Each row of a before or after table is a point. The points were changed in one or more steps. Then noise was added and the rows were shuffled. The steps act on columns, c1 being the first. Name the steps. A step turns or swaps two columns, mirrors them in a line or flattens them onto one, adds a multiple of one to another, or multiplies or shifts one. Angles are multiples of 10 degrees, from the lower column toward the higher: turns from -170 to 170, lines from 10 to 170 but not 90. Use the fewest steps. Two steps may share a column if one is a turn and the other turns, adds or multiplies; they go together, in the order done. Otherwise the lowest column goes first.

Before, 9 rows:
[[-11  -7]
 [-68  10]
 [-40  20]
 [ 14 -43]
 [ 24 -32]
 [ 44 -33]
 [ 39 -59]
 [  5  62]
 [ 74 -62]]
After (9 x 2):
[[  7 -36]
 [ -5 -45]
 [-63  34]
 [ 46 -84]
 [-30  32]
 [ 25  56]
 [ 14 -70]
 [ 29 -46]
 [-10  -1]]
Steps: turn c1 and c2 by -20 degrees

Before:
[[-14  -6  22]
 [ 20   4 -19]
 [ -7  14  27]
 [ -7 -11  11]
 [ 20   8   6]
 [-32 -21  30]
 [ -4  -1 -19]
 [ 12   7  15]
 [ -1   2  21]
 [  6 -14 -11]
 [  0 -38 -29]
 [-17  -7  18]
 [ -6  -2  14]
 [ 25 -34 -12]]
After (14 x 3):
[[ 25 -85 -12]
 [-14 -15  22]
 [ 20  10 -19]
 [ -7  36  28]
 [ -1   5  20]
 [ 12  16  14]
 [-32 -53  32]
 [  4 -34 -11]
 [ -3  -2 -18]
 [  0 -96 -30]
 [ 20  19   6]
 [-19 -18  19]
 [ -6  -5  14]
 [ -6 -28  12]]
Steps: multiply c2 by 2.5

Before, 12 rows:
[[-19 -36  14   6  -4 -39]
 [ 20  14 -45  -2 -25   3]
 [ 10  32 -14 -15 -26   0]
 [ 19  25 -24  14 -43   6]
 [  0 -38  28  -5  10   8]
 [ 27  19 -11  23 -48  -3]
 [  7  36 -20  -8 -46  -7]
 [-34 -34  20  -6  -8  -6]
 [  5  -4   5  -9 -35 -13]
 [ -1  29  -2  23  -8 -16]
 [-47 -44  32  -8  -6  16]
 [-33 -34   1   5 -10   7]]
After (12 x 6):
[[-33  14  36  -2 -50   2]
 [-16  32   8 -14 -53  -1]
 [-12  35  16  -7 -92  -7]
 [-27  24  15  14 -86   7]
 [-29  18   0  23 -96  -3]
 [ 40 -33  -7  -7 -16  -8]
 [ 23 -37  -5   5  -7 -39]
 [  1  30   2  23 -16 -17]
 [ 54 -44 -14  -8 -11  15]
 [ -2  -5  -6  -9 -69 -14]
 [ 31 -33  10   4 -19   7]
 [ 10 -38 -27  -5  19   6]]
Steps: turn c1 and c3 by -160 degrees; multiply c5 by 2

Before (10 x 9):
[[-17   5 -28 -24 -21   7  -1 -45  -5]
 [ -2 -26 -27 -33  12  13   2 -18  16]
 [  5 -16  -2 -10 -13   5  -1 -28   4]
 [ 19 -27  -7 -33  43 -23 -48   5 -30]
 [-28 -22 -19  -9  -1  13   6 -42   1]
 [ 11  15 -10   3  16  25 -29 -28  20]
 [ 20  18 -20  23  10  18   1 -12   6]
 [  0  12  12  -1  13   7   5  17  -6]
 [ -4  19   5  12   3 -34  -9  14  -1]
 [ -4  12  -3  22 -10   5  -9  28   1]]
After (10 x 9):
[[-13  16  -9   0  13  -7   2  16 -26]
 [-24  -1 -12  22 -11   0 -10  30  18]
 [-13   9 -16  12   3  35   2  15  -6]
 [ 11 -31  21 -31  12 -14  -3 -19  -4]
 [ 16 -12  24 -34  42  37 -38   6 -95]
 [  1 -22  16 -10  -3 -12   0 -41   2]
 [ 25  -6  16  -8 -12  -4  -3 -29  24]
 [ 13 -27  -8 -26 -19  -9  -4 -45  27]
 [ 28 -16 -22  21  12 -17  -5 -14  -9]
 [ 31  -7 -16   1  15 -15 -36 -28  -4]]
Steps: add -0.7 times c8 to c1; turn c2 and c3 by -80 degrees; add -1.5 times c5 to c9; mirror c6 and c7 in the line at 100 degrees

Before:
[[  1  34  -4 -20 -11  -9 -33 -31   7 -20   0  -2]
 [ 16  19   2   8  -6  25  13  -8   6   8  -4  -5]
 [-36 -11 -60 -18 -20   4  -5 -12  26   8  -3   1]
 [  0 -19   6 -19 -18 -19  -6   0  20  10   9 -13]
 [ -1  21   7  33 -18  -7  13 -95  17  18 -30  19]
 [  1 -27 -33 -21   1  -4 -33 -12  16  20  23   9]
 [  8 -12  13  61 -18   4   1 -46  22   5  12   8]
 [ 10 -28  -1  28  40 -10  17  -9  21   2  20  -7]
 [ 12  20 -31  41   3 -11   8  -1  -7   9  -3   6]
 [ -3 -29   5  25  -4  39  -2 -13  -5  -9 -73 -15]
 [ 13 -12 -13  25  -4  10  -6  -6   2 -17   3  71]
 [ 17  -2   4  10  16  -4  -9  -1  42  10  -9 -15]]
After, 12 rows:
[[ 26  73 -13 -13  -4   0  -7   8  -2 -17   2 -10]
 [ 22  -8  -3 -20  40  -2  19  12  43   1  21 -26]
 [ 15  -7   4   1  -6   2  13  11  18   5  -5  18]
 [-16   9 -34  13   2   0 -35  11 -17  19  25 -28]
 [ 10 -11   5 -24  -2  -1  -4  10  -8  -8 -72 -26]
 [ 21 -16   3   0  17   0  -7   9  37  10 -11  -2]
 [ 35   8  14 -50 -18   1   2  45  23   4  10 -11]
 [ -7  19   8 -47 -19   1  14  91  33  14 -28  20]
 [-13 -13   7  15 -17   1  -8  -2  15   9  12 -20]
 [-38   4 -60 -12 -20   2  -4   1  21   7  -2  -9]
 [-20  -2  -4   8 -13   0 -34  28 -25 -19  -2  31]
 [ 35   5 -31 -26   2   1   9   8   2   9  -4  20]]
Steps: turn c1 and c8 by 160 degrees; turn c1 and c4 by -140 degrees; swap c2 and c12; multiply c6 by 0; add 1 times c7 to c9

Before, 8 rows:
[[-18   6   3   2  30  -4 -11  -8   0 -15  -4  -5  22   0]
 [-12  14  14   4  15  29 -22  -2  -5  16 -17 -15  34 -24]
 [ 28   5  17   9   8  19  17  36  19  -6   2 -27   1 -13]
 [ 11 -11   0  -4   7   8  26  39  -1  15  -5  19   3   9]
 [ -3 -12 -15  24 -24  12  24  15  11   0  -7   6 -10 -23]
 [  8 -27   4   6 -19  30 -29   9 -11 -15  15 -22   1  12]
 [ -3  24   3   3 -13  11  -3   0  10  -5  45  11 -14   9]
 [-25  -7 -17   6  -6   5 -10   8   2   0   9  18  29  -5]]
After:
[[-12  15 -15   4  14  28 -11 -22  -8  14 -17  14  34 -24]
 [ 10 -12  20  -4   6   8 -73  95  -2  14  -5   0   2   8]
 [-26  -7  18   6  -6   5 -26   8   3   0   8 -19  30  -4]
 [ -2  23  11   3 -12  11  -3  -3  16  -6  46   3 -15   9]
 [ 29   5 -27   9   8  19 -71  84  29  -6   2  17   2 -13]
 [  9 -27 -21   5 -19  31 -39  -5 -18 -15  16   4   2  11]
 [ -4 -12   5  25 -24  11 -18  47  18   0  -7 -16 -11 -23]
 [-20   6  -4   3  30  -3  12 -24   0 -14  -3   4  22   0]]
Steps: swap c3 and c12; multiply c8 by 3; turn c7 and c8 by 50 degrees; multiply c9 by 1.6

Before, 9 rows:
[[-13  12 -21  48  -4  11  -9  28 -14 -32 -35  -9 -42 -11  20   3  12   1
   26  13]
 [-25 -34  43  15  44 -31  -1  28   5  -3  -7 -25 -43 -13 -36  16 -23  -1
   11  -3]
 [ 16  15 -17   9  33   9 -18  20  -3 -48  14   3 -40 -10  21 -28   4  60
  -81 -41]
 [-20  21   0  10 -10 -36   6 -38 -44  18  -9  15   5   2 -30 -42 -21 -34
   -1  25]
 [-35  35 -16   5  -9   6 -42 -11 -10  12  24  42 -32  60 -57  -2   8 -16
   15 -27]
 [ -2 -24  15  -6 -14  13 -45  34  24  13  31 -38 -55  12 -17 -44   7  67
   10  29]
 [-22  -5  28   9  25  15  -5  69  13  29   9 -20 -43  -3  17   6  20 -20
  -36   9]
 [ 80  39 -21  10 -28  17   9  10  24  22   9 -28  13   5  16  23  24 -29
   28 -50]
 [-21   1  14  -9 -26 -25  12  13   1  11   9  90  28   0  21   7 -58 -11
   17  27]]
After:
[[-22  -2  14 -29  -3 -27  12  13  -2  11   6  89  28   4  20   9 -56   7
   18  26]
 [ 80  38 -23 -24 -19  19  10  12  23  20  11 -26  14  40  15  22  25  -6
   30 -51]
 [  1 -22  18 -14   2  10 -46  35  26  15  30 -38 -58 -11 -16 -45   9  86
   13  29]
 [-27 -33  46  49   2 -30  -4  26   3  -4  -6 -27 -41 -48 -34  17 -23  18
   14  -2]
 [-22  -6  28  23   2  16  -6  67  11  27   7 -18 -44 -13  18   8  20   0
  -33   9]
 [ 15  15 -17  34   3   8 -17  18  -1 -46  14   4 -40   6  23 -31   4  79
  -82 -40]
 [-11  13 -22  15 -48  12  -9  28 -13 -29 -35 -10 -43   3  20   4  12  21
   28  13]
 [-23  20   1  -8 -12 -38   5 -39 -44  16  -9  15   4  21 -29 -42 -20 -14
   -1  20]
 [-32  35 -16  -8  -8   7 -42 -13  -9  13  25  44 -30  96 -57  -3   9   7
   19 -26]]
Steps: add 1 times c2 to c14; turn c4 and c5 by -70 degrees; shift c18 by 20
